Each row of a before or after table is a point. The points were changed in one or more steps. Then noise was added and the rows were shuffled. The steps act on columns, c1 being the first. Name the steps. A step turns or swaps two columns, mirrors them in a line or flattens them onto one, adds a multiple of one to another, or multiplies or shifts one. Angles are multiples of 10 degrees, from the lower column toward the higher: turns from -170 to 170, lines from 10 to 170 but not 90. Use the fewest steps. Two steps may share a column if one is a turn and the other turns, adds or multiplies; they go together, in the order done. Otherwise the lowest column goes first.

Before (14 x 2):
0:  23 -51
1:  22 -40
2: -14  26
3: -35  25
4: -34   3
5:  34 -52
6:  38 -27
7:  26 -63
8:  18 -44
9: -30   8
10:   5 -44
11: -22  35
12: -26  21
13: -22   7
After (14 x 2):
0: -13 -45
1:  -4 -47
2: -14  20
3:  -2  35
4:   8 -52
5:  -6 -65
6:   3 -44
7: -30   4
8:   1 -54
9:  21 -26
10: -23   4
11: -26  25
12:  -1  26
13: -30  11
Steps: add 0.5 times c2 to c1

Before, 12 rows:
0: -16 -16  46 -11
1:  22   9  20  36
2:  27 -16 -24 -62
3:   5  -6 -18 -29
4:   2   9  21  27
5: -14 -37  66  31
6:   6  37  11  36
7:  -3   0 -27 -51
8:   3  23  18 -15
9:  22   4 -24 -74
10:  33 -10 -32 -48
11:  38  49  31  21
After:
0:  -1  25  37   6
1:  70  17 -34  27
2: -14 -31   7 -26
3: -20 -18   9  -8
4:  13 -12   7  21
5:  67  24 -35   5
6:   9 -65  22  -4
7:  58  11 -42  -2
8:  26  13 -29   9
9:  37  23 -37  27
10: -26 -46   0   4
11: -32  23  55 -30
Steps: turn c1 and c4 by 50 degrees; turn c2 and c4 by 140 degrees; shift c3 by -10

Before:
0:   2  24 -20   5  59 -25  13  -8  32
1: -10 -31 -32   7  -2  12   0   0  25
2:  12  -7 -24  14   8  17  12   7 -42
3: -20  21 -16   9  -9 -20  15  11  29
4: -18  30  -5   9  27 -20  16 -25  32
5: -21   3  -5  13  -3  21  14  -1 -26
6:  33  31  32   7 -12  14  13   0   9
7: -14  31 -29  11  -2  21  17  18  41
8: -16  -3 -21  43 -12   8   4  13  34
9:  -8  14  72   7  -8  -3 -12  17  33
10: -22   9 -30   9  -9  17 -46   4  30
After (11 x 9):
0: -10 -22 -94   7   1 -10  -9   0  27
1: -14  14 -14  10  28  27  -3 -25  31
2: -23  19 -12  13  -2  -9 -27  -3 -25
3:  -7   8 215  11 -11  -7  15  18  31
4: -14   2 -64  39 -19  -4  -7  12  36
5:   9   4 -73  13   9  -7 -24   9 -41
6: -14  41 -85  14  -4  -2 -26  18  40
7:  30  40  98   4 -11  -3 -20   0   7
8: -22  21 -90   9  -7 -42  25   3  28
9: -22   8 -48   9  -9  26  -1  11  31
10:   2  11 -60   8  56  25   5  -6  33
Steps: add 0.7 times c6 to c2; turn c6 and c7 by -140 degrees; multiply c3 by 3

Before:
0:  30  24  32  36  21 -27 -10 -39 -38  42   1 -33
1: -16   6 -28   5   1 -23 -13  16  -6  88  22  15
2:   2   2  26  13  10 -22 -23 -31  43  68  52 -33
3: -16 -53 -40   9  17  37 -24 -24 -60  62   9  24
4: -22 -37 -16 -27 -36  31  23 -15 -28  50 -41  26
5:  19  -4  31  39  57 -27  42 -10 -29  32 -12   8
6: -28  19 -20   3  22  24 -11 -19 -32  51  13  33
7: -17 -30  20 -14 -12 -48 -15 -17  -4  10 -42 -18
8:  -4  19 -15   1  43 -27 -18 -35  32  71   9 -38
9: -26  16  11  10  13 -75  26 -49  14  57  22  -2
10:  21  21   1  58  22 -52  33 -27  -9  -1   3 -52
11: -23  19  11  -1  28 -52  37 -14 -21  49  17 -56
12:  36 -11 -11 -16  22  -8   4 -24 -34  33  16  21
13: -31 -47  19 -30 -28  -1  -1   3 -22 -29 -41 -11
After (14 x 12):
0: -24  -9  33  41 -11  -7  37  56 -16  21 -27  33
1: -63 -27 -39 -23 -20  40  17  18  10  10 -60 -21
2: -20  -2  -7   8 -24  15 -18  23  15  29 -34  17
3: -66 -25  25 -28 -32 -38  19  11  52  20  46   1
4: -60  44 -22 -14 -22  39   8  22  12  -9 -32  -4
5:   8 -31   0  30 -28 -73  55  18   7  18  -8  18
6: -53 -34   6  35 -15 -73   0  26  20  -4 -24  18
7: -73 -16 -16 -18 -37 -42   0  42  10  14  32   5
8: -26  -5  35 -12 -38 -37  41  22  -1  24 -40   9
9: -85   8 -29 -16  17   1   3  -3  16   9  -3  26
10: -21 -57  23 -14 -13 -38 -12  -7 -40  -7  -4  32
11: -64 -11  11  27 -49 -41   8  13  21   1  18  67
12:  18 -51  16  -4   2  -7 -28 -31 -37 -26 -27  -3
13: -54 -12 -15  25 -19  40 -27 -34 -40  -3 -26 -17
Steps: turn c1 and c10 by 70 degrees; multiply c10 by 0.7; turn c6 and c12 by -60 degrees; add 0.7 times c6 to c2; swap c4 and c7; swap c5 and c8; swap c9 and c11

Before:
0:  30 -11   4  24   4  18  22  37   8 -12  24  55   1 -61 -17  15  -6  38  -5  10
1:  -9   5  16  37   4  22   2  15 -17  12 -38 -22  -1  18  28   2  -6  -4 -45 -10
2:  10 -13 -58   0  14  32 -85  30 -20  14  -2 -50  -7 -13  -2  10  40 -17 -49 -60
3:  17  59 -81  -5 -12  12   7  14  66 -49  40 -10 -43 -36  31   1 -20 -20 -39  -4
4: -46 -15  15  -1 -11  16 -42  21  -6  -2  21  15  -6 -28 -59   7   4  -4  -8   4
5:  48  28  -6 -10  19  -7 -16 -21  35  40  36 -28 -20 -30  26  28  32  11  24 -66
6:  41  28 -39  12 -26 -27  26 -15  36  35 -32  24 -17 -44   7  21  -1  25   9  11
7:   7  -8   2   4  36 -22  -2  64  -9  13   9 -64 -42  27 -12 -29 -35  24  51  39
After, 8 rows:
0:  40  24 -40   6 -32  17  29 -46  38  36  -4  24  23  -4  33  63 -22  25   7  11
1:  10 -22 -56  -9  12 -52 -84 -17 -22  14   2 -50 -26   9   4  31   8 -15 -48 -60
2: -47 -12  17  10 -11  -9 -39 -29  -3   2  53  11 -17   2 -32  26  13  -4  -8   3
3:   8  -7   2 -26  26  41  -5   5  -7  15  13 -66 -48  65  -8 -84  -2  22  51  38
4: -12  10  14 -32 -21  -6   1  14 -18  10 -20 -22 -12  10  42   5  23  -5 -44 -10
5:  46  27  -9  -5  19 -23 -14 -33  34  43 -33 -26  28  -2 -31  84 -22   8  26 -65
6:  31 -10   5 -24 -12  -4  19 -60  11 -14  12  57 -33  -9 -28  46  20  37  -3  12
7:  19  43 -89  14  -5   8   5 -48  68 -48 -36 -10   1  31 -34   3  21 -17 -37  -1
Steps: turn c2 and c3 by -10 degrees; mirror c4 and c5 in the line at 110 degrees; turn c6 and c17 by 120 degrees; turn c8 and c13 by -110 degrees; turn c8 and c14 by -70 degrees; mirror c11 and c15 in the line at 130 degrees; multiply c16 by 3
